Every row gives one point. To make a cloud, some directions were put in groups of two or more. Within a group, all points are equally far from the middle, so they leave a hole (a ring in 2 directions, a hollow ball in 3). The other directions are filled evenly. Then the cloud was stretched, turned, moved and blurred a little. Count the holes, and give their numbers of directions, smallest first.

Cloud (20 x 3)
0.02, -0.75, 0.15
0.19, -0.09, 0.01
0.46, 0.35, -0.11
0.58, -0.16, -0.15
0.14, -0.84, 0.16
-0.19, 0.28, -0.05
-0.40, -0.18, -0.64
-0.28, -0.10, 0.56
0.21, -0.62, 0.14
-0.10, 0.04, -0.25
-0.74, -0.58, 0.14
0.13, -0.09, 0.22
-0.29, -0.31, 0.40
-0.39, 0.05, 0.43
-0.04, 0.19, 0.50
-0.30, -0.31, -0.02
-0.05, 0.20, -0.18
-0.69, -0.44, 0.23
0.28, -0.55, 0.23
-0.14, 0.57, -0.13
Holes: 0

Cloud (27 x 4)
0.05, -0.43, 0.49, 0.16
-0.31, -0.08, 0.43, 0.04
0.19, 0.81, 0.01, -0.02
-0.38, -0.67, -0.19, 0.03
0.36, 0.42, -0.17, -0.12
-0.20, -0.22, -0.03, 0.81
0.31, 0.13, 0.24, -0.13
0.04, 0.60, -0.16, 0.46
-0.71, 0.29, 0.52, 0.32
-0.02, 0.36, 0.17, 0.28
-0.49, -0.26, 0.06, -0.38
-0.44, 0.27, 0.14, 0.00
0.25, 0.07, 0.25, -0.24
0.27, -0.26, 0.44, 0.36
-0.02, 0.63, -0.06, -0.19
-0.12, -0.22, 0.49, -0.01
-0.38, -0.18, -0.06, 0.58
-0.31, -0.60, 0.55, -0.39
-0.55, 0.09, 0.32, 0.14
-0.19, -0.33, 0.33, -0.26
-0.13, -0.57, 0.09, -0.55
0.17, 0.82, 0.37, -0.11
0.25, 0.14, 0.24, -0.51
-0.34, 0.51, -0.15, -0.29
-0.43, 0.28, -0.33, 0.09
-0.42, -0.64, 0.64, 0.18
0.05, -0.29, -0.35, -0.11
Holes: 0

Cloud (55 x 6)
0.67, -0.06, 0.24, 0.42, -0.46, 0.16
0.06, 0.13, 0.26, 0.47, 0.65, -0.26
0.12, -0.94, 0.24, 0.36, -0.03, -0.21
0.64, 0.13, 0.03, -0.12, -0.22, -0.35
-0.26, -0.22, 0.75, -0.24, 0.23, -0.20
0.01, 0.08, 0.08, 0.57, -0.12, -0.60
0.27, 0.26, 0.50, 0.05, 0.61, 0.22
0.31, 0.34, 0.40, -0.20, -0.11, 0.56
0.11, 0.36, -0.04, 0.33, 0.21, 0.57
-0.28, 0.12, -0.30, 0.26, 0.48, 0.29
0.05, -0.67, 0.32, 0.69, 0.26, -0.15
0.22, -0.11, 0.46, -0.51, 0.42, -0.12
-0.10, -0.18, -0.44, -0.04, 0.53, 0.31
0.04, -0.01, -0.02, 0.68, -0.14, -0.48
0.03, -0.79, 0.14, -0.04, -0.19, -0.48
0.14, 0.15, 0.31, 0.61, 0.31, 0.38
-0.32, -0.38, -0.27, 0.05, 0.69, -0.03
-0.15, -0.64, -0.02, 0.33, 0.69, -0.16
-0.16, -0.02, 0.18, 0.41, 0.48, -0.63
0.29, 0.03, 0.00, 0.02, -0.43, 0.70
-0.18, 0.08, 0.80, -0.09, 0.13, -0.25
-0.28, -0.63, 0.24, 0.13, -0.18, -0.62
-0.48, -0.17, -0.09, -0.03, 0.59, -0.35
0.51, -0.18, 0.52, 0.07, -0.18, 0.58
0.70, -0.11, -0.35, 0.18, 0.11, 0.13
-0.27, 0.18, -0.22, 0.11, -0.02, -0.56
-0.31, -0.16, 0.56, 0.17, -0.17, -0.64
0.42, -0.15, 0.60, -0.01, 0.04, 0.60
0.23, 0.00, 0.32, 0.61, -0.33, -0.46
-0.05, 0.24, 0.40, 0.48, 0.29, 0.42
-0.17, 0.44, 0.14, 0.02, -0.22, 0.48
0.17, -0.27, -0.56, 0.33, 0.01, -0.04
0.50, -0.20, -0.33, 0.19, -0.48, 0.01
-0.36, -0.07, 0.29, 0.14, 0.66, -0.46
0.31, 0.20, 0.57, -0.02, -0.04, -0.55
-0.39, 0.05, 0.72, 0.14, 0.13, 0.09
-0.41, 0.25, 0.56, 0.07, -0.07, -0.32
-0.33, -0.10, -0.09, 0.33, -0.14, 0.57
-0.06, 0.07, 0.69, 0.19, -0.31, -0.49
0.17, 0.34, -0.20, 0.26, -0.12, -0.45
0.51, -0.69, 0.02, -0.05, -0.27, -0.20
0.58, 0.02, -0.15, -0.31, 0.41, -0.06
0.08, -0.21, -0.58, 0.22, 0.33, 0.16
0.25, -0.28, -0.45, -0.16, 0.03, -0.31
0.37, -0.34, 0.54, 0.57, -0.23, -0.35
-0.42, -0.24, 0.35, 0.42, -0.49, -0.18
-0.53, -0.48, 0.32, 0.10, 0.22, 0.36
-0.35, 0.21, 0.15, 0.23, 0.48, -0.47
0.12, 0.35, 0.08, 0.39, 0.24, -0.52
0.30, 0.08, -0.05, 0.70, -0.14, 0.29
-0.60, -0.15, 0.18, -0.04, -0.31, -0.24
0.65, -0.01, 0.01, -0.17, -0.28, -0.34
0.44, -0.13, -0.38, 0.40, -0.37, 0.13
-0.18, -0.47, -0.24, 0.52, -0.33, -0.24
0.06, -0.07, -0.06, 0.83, 0.04, -0.06
Holes: 2 (3, 3)

Cloud (74 x 8)
0.14, -0.43, 0.30, 0.09, 0.26, 0.00, 0.90, 0.03
0.28, 0.05, -0.81, -0.24, -0.21, 0.11, 0.42, -0.05
0.22, -0.07, -0.34, 0.11, 0.03, -0.66, -0.31, -0.17
-0.45, -0.22, 0.54, 0.02, 0.31, 0.10, 0.25, -0.34
0.07, -0.41, 0.65, -0.45, 0.27, 0.22, 0.46, 0.22
-0.56, 0.53, 0.02, -0.65, -0.10, 0.11, 0.25, 0.15
-0.64, -0.24, 0.27, 0.17, 0.03, -0.37, 0.62, -0.13
-0.13, 0.57, 0.22, 0.32, 0.41, 0.14, 0.50, 0.00
0.08, 0.70, -0.06, -0.44, -0.20, 0.13, 0.58, -0.46
0.12, -0.47, 0.21, -0.16, -0.19, 0.66, -0.03, -0.09
-0.54, 0.01, -0.04, -0.56, -0.35, 0.27, 0.28, -0.17
-0.16, 0.26, -0.41, -0.10, -0.45, -0.35, -0.42, -0.08
0.06, -0.26, -0.09, 0.09, 0.17, -0.77, -0.11, -0.33
0.24, -0.17, 0.36, -0.08, -0.02, -0.19, 0.60, 0.45
0.67, 0.11, -0.20, 0.10, -0.53, -0.33, 0.30, -0.21
-0.15, -0.26, 0.24, -0.61, -0.43, -0.60, -0.31, -0.21
0.16, 0.59, -0.17, -0.49, -0.28, 0.30, 0.29, -0.39
-0.65, 0.06, -0.41, -0.15, 0.43, 0.34, -0.12, -0.19
0.22, 0.05, 0.60, -0.47, -0.39, -0.14, 0.31, -0.40
-0.54, -0.05, -0.42, -0.43, 0.13, 0.44, -0.42, -0.11
0.25, 0.50, 0.03, -0.54, 0.59, 0.14, -0.10, -0.02
-0.20, -0.35, -0.16, 0.20, 0.32, -0.37, -0.22, 0.15
0.33, -0.28, 0.22, 0.24, 0.38, -0.28, 0.70, -0.25
0.17, 0.04, -0.28, -0.45, -0.16, 0.76, 0.22, 0.09
0.55, 0.24, 0.01, -0.17, -0.08, -0.77, 0.21, 0.08
-0.46, 0.10, 0.07, -0.32, 0.40, -0.35, 0.25, -0.59
-0.68, -0.40, 0.18, -0.11, -0.21, -0.02, 0.53, -0.11
0.29, 0.89, 0.06, -0.41, 0.16, -0.14, 0.28, -0.15
0.08, 0.33, 0.46, -0.19, -0.40, -0.34, 0.04, -0.53
-0.39, -0.88, -0.11, -0.30, 0.08, 0.11, -0.36, 0.21
-0.16, -0.71, -0.43, -0.04, 0.07, -0.01, -0.16, -0.23
0.13, 0.38, 0.28, -0.29, 0.35, 0.03, 0.38, 0.67
-0.53, -0.44, 0.32, -0.17, 0.12, -0.40, 0.08, 0.35
0.63, 0.45, -0.22, -0.35, -0.01, -0.56, -0.10, 0.16
-0.41, 0.87, 0.17, -0.37, 0.01, -0.18, 0.39, 0.01
-0.27, 0.42, -0.90, -0.04, -0.12, -0.10, 0.02, -0.39
-0.11, 0.78, 0.32, -0.32, 0.46, -0.13, 0.00, 0.04
0.40, -0.29, 0.25, -0.25, -0.22, 0.30, -0.41, -0.22
0.67, -0.24, 0.08, -0.39, -0.28, -0.33, 0.26, -0.34
-0.46, 0.26, -0.68, 0.31, -0.17, 0.04, -0.02, 0.03
0.01, -0.39, 0.00, -0.60, 0.48, -0.62, -0.01, -0.10
-0.25, 0.41, 0.25, -0.36, -0.03, 0.51, 0.06, 0.63
-0.09, -0.01, 0.30, -0.18, 0.55, 0.35, 0.69, -0.21
-0.32, -0.01, -0.42, 0.50, 0.36, -0.28, 0.21, 0.15
-0.25, -0.32, -0.10, -0.01, -0.26, -0.14, -0.42, -0.52
0.67, 0.46, -0.17, -0.32, 0.06, -0.46, -0.18, 0.12
0.37, -0.38, 0.21, -0.16, 0.46, -0.26, 0.44, -0.20
-0.79, 0.35, -0.03, -0.40, 0.24, 0.34, 0.26, 0.32
-0.04, -0.17, 0.08, -0.38, 0.52, 0.70, 0.19, 0.15
0.20, -0.34, 0.57, -0.50, 0.50, 0.09, 0.25, 0.03
0.15, 0.39, 0.33, -0.77, 0.36, 0.04, 0.41, 0.08
0.12, 0.34, 0.45, -0.28, 0.45, 0.02, 0.12, 0.58
-0.48, 0.10, 0.31, -0.61, 0.00, 0.45, 0.48, 0.06
0.18, -0.12, 0.24, 0.08, 0.14, -0.32, 0.66, 0.41
0.06, 0.45, 0.52, -0.35, 0.23, -0.22, -0.46, -0.03
-0.66, -0.33, -0.02, 0.08, 0.47, -0.06, 0.35, -0.43
-0.14, -0.26, -0.15, -0.25, 0.12, -0.56, -0.09, -0.64
0.40, 0.46, -0.05, 0.15, 0.46, -0.45, 0.44, 0.08
-0.33, 0.49, -0.26, -0.19, -0.50, 0.03, -0.30, 0.00
-0.56, 0.65, 0.06, -0.41, 0.01, -0.33, 0.20, 0.23
-0.57, 0.40, -0.21, 0.00, -0.34, 0.27, 0.00, 0.20
0.20, 0.73, -0.19, -0.38, -0.29, 0.25, 0.59, -0.09
0.63, 0.11, -0.11, 0.07, 0.03, -0.61, 0.05, -0.17
-0.47, -0.07, -0.32, 0.25, -0.32, -0.13, 0.25, 0.24
-0.45, -0.19, 0.02, -0.14, 0.37, -0.54, 0.60, -0.41
-0.39, -0.51, 0.44, -0.65, 0.21, -0.58, -0.05, 0.15
0.29, -0.42, -0.66, -0.03, -0.08, -0.07, 0.19, -0.46
-0.24, 0.45, 0.22, -0.40, 0.56, 0.47, 0.21, 0.47
0.24, -0.30, 0.24, -0.61, -0.12, 0.18, 0.65, 0.20
-0.33, 0.60, 0.17, -0.05, 0.48, 0.36, 0.39, 0.27
0.50, -0.22, 0.25, -0.21, 0.30, -0.21, 0.33, -0.40
-0.30, 0.08, -0.72, -0.03, 0.05, 0.10, 0.07, 0.51
-0.08, -0.16, 0.22, 0.18, 0.09, 0.30, 0.13, -0.66
-0.61, -0.34, 0.57, -0.24, 0.24, 0.22, 0.24, -0.08
Holes: 3 (2, 2, 3)
